Every row gives one point. A path goes straight from each point to the next, and from the last back to the first. The post is the endless flat space through its rows: a point in 2 columns, a line in 3, a plane in 4, and so on, so that a path can go around it. Count how often the path circles the post. Going back the other way cancels.

Post (2 x 3):
[[ 27 -23  -9]
 [  7  12  16]]
Path:
[[ -6  -3   7]
 [ 19 -18  28]
 [ 18   6  20]
 [ 20  28   3]
 [ 18  -7 -12]
 [ -7 -23   0]
 [-12 -24  20]
 [-11  -2  -8]
 [ 17  11 -11]
 [ 21  17  18]
 [  8  29  57]
 [  7 -38  -1]
 [ -1  -5  -8]
 [ 16  44   1]
 [ 46   7  -1]
 [ 42 -25   4]
 [-10 -29  27]
 [  4 -21   3]
 [ 30 -48  14]
 [ 60 -10   2]
 [ 13  21  12]
 [ -2  20 -12]]
Times around: 0

Post, 5 rows:
[[-17 -18 -18 -21 -11 -10]
 [ 36 -19 -26 -39 -40  -1]
 [-33  32  14  12  14  27]
 [-30  13  46 -17  -4  17]
 [ -9   7   3   5  18 -24]]
Path (7 x 6):
[[-31   9   2   0   7  43]
 [ -2 -22  15  28  26 -34]
 [  7 -16  -9   0 -37 -27]
 [  8  60 -16  15  -9  -9]
 [-22  22   1 -11   4  16]
 [ -3  39   6 -40 -18  30]
 [ 21   7 -24 -29  27   2]]
Times around: 1

Post (8 x 9):
[[-13   2 -10 -13 -20  19  -9  -2   9]
 [ 37  40 -11 -34  22 -15  21   6   4]
 [ -2  38  12 -34 -60  -9  16   5   8]
 [ -5   5   4  21 -12   8  27   7  18]
 [  6   5  -5  16  12 -17 -19 -10  -1]
 [  1 -17 -21  30   7  -7 -13   9 -11]
 [ -6 -13 -31  12  15 -36 -11  12  19]
 [-10 -26  60  11   9   0  -3  -5 -25]]
Path (17 x 9):
[[-23 -13   3 -30  -5 -10  28  40  37]
 [ 24   2  13   4   0  -1   0  14  22]
 [ 38  36  -8  -4  20  56   0 -30  -9]
 [-17  -7  -1 -13 -40 -57  31   6   0]
 [ -3 -13 -16   2  30  12  15  21 -18]
 [ -1  21  11 -18  11 -46  29  36  25]
 [  5  13 -24   3  -8 -18  -6  -1 -17]
 [ 13  20   2 -27 -31 -11   4   3 -22]
 [  9  -3  38  13 -16   5   3 -12  11]
 [ 29  -1   1   0   8 -10   9  39 -33]
 [-14  29  -2  -2  -3 -24  19  11   1]
 [  2  33 -45  -6 -40 -28  -1  -6   1]
 [-18   3  -4 -22 -49  -6  15   9  17]
 [  0 -16  48  17 -11 -42  -7  12   7]
 [-20 -15   2  11 -27   7 -16  -7  14]
 [ 14  16   5 -26  11 -22  12 -34   8]
 [-11   4   5 -11  17  -9  22   7  -1]]
Times around: 0
